Each row of a before or after table is a point. One or more steps were done to the points. Then noise was added and the rows were shuffled. The steps act on columns, c1 being the first. What was done? A step turns or swaps two columns, mirrors them in a line or flattens them onto one, adds a multiple of one to another, or multiplies or shifts one. Angles are multiples of 10 degrees, from the lower column toward the higher: turns from -170 to 170, lines from 10 to 170 but not 90. Use the fewest steps. Two steps may share a column if one is a turn and the other turns, adds or multiplies; they go together, in the order done. Otherwise the lowest column goes first.

Before, 10 rows:
[[ 47   1 -32]
 [ -2   9  -4]
 [ 10  26 -11]
 [ 24  23  32]
 [-54  -6   5]
 [  3  14 -50]
 [-50 -45   2]
 [-67 -39 -22]
 [-29 -47  15]
 [ 15  20  28]]
After, 10 rows:
[[ -50 -114   33]
 [ -57  -16   37]
 [  50    3    0]
 [   3   35  -21]
 [ -29 -116   46]
 [  11   66   19]
 [   0   21   24]
 [ -66 -100    6]
 [  18   50   57]
 [  24   58   60]]
Steps: multiply c2 by 2.5; shift c3 by 30

Before:
[[ 53   7 -40 -14]
 [-22 -62  47   0]
 [-34  37 -38  -8]
 [ -6  13 -27  26]
 [ 27  -7  19 -32]
 [ 47 -57 -14 -51]
 [ 33  76 -68   1]
 [ 48 -74  14 -25]
 [-56   7 -23  90]
 [-53 -43 -33  63]
 [ 10 -54  62 -10]
 [-20 -28  36 -22]
 [-55 -17  38  52]
 [-53  23 -37  53]]
After (14 x 4):
[[-52  47 -23  36]
 [-21 -28  36 -24]
 [-33  19 -37  16]
 [ 47 -51  13 -49]
 [ 11 -39  65 -30]
 [-57  15  40  12]
 [-25 -38  45 -34]
 [-57   2 -31   6]
 [ -4  22 -30  18]
 [-54  38 -34  29]
 [ 54   1 -41  -3]
 [ 34  44 -66  36]
 [ 27 -18  21 -16]
 [ 48 -60 -14 -50]]
Steps: flatten c2 and c4 onto the line at 40 degrees

Before, 8 rows:
[[ -41  -38   47  -15   39   23  -36  -37]
 [  -1  -44   17  -27  -15    9  -43   37]
 [   1   -3   -1   11  -13   -4  -36  -32]
 [ -30   18   40   12   24 -108   80  -22]
 [  67  105   42   12    4   13   84  -35]
 [  61   56  -13   37   35   33  -56   81]
 [ -61  -45  -16  -29   32   28   -5  -13]
 [  62   10  -11  -24   29  -19  -45   24]]
After:
[[  21   58  -14   20   48  -48  -56   78]
 [  -6  105   43    8    7  -16   85  -35]
 [   3    0   -2   -9  -17  -11  -39  -29]
 [ -43   19   41 -106   33   28   76  -20]
 [  55   10  -13   -7   37   29  -45   25]
 [ -28  -43  -12   36   43   17   -3  -16]
 [ -12  -36   47   24   51    6  -35  -39]
 [  29  -44   17   18  -21   22  -43   35]]
Steps: add -0.7 times c2 to c1; turn c4 and c6 by -110 degrees; multiply c5 by 1.3
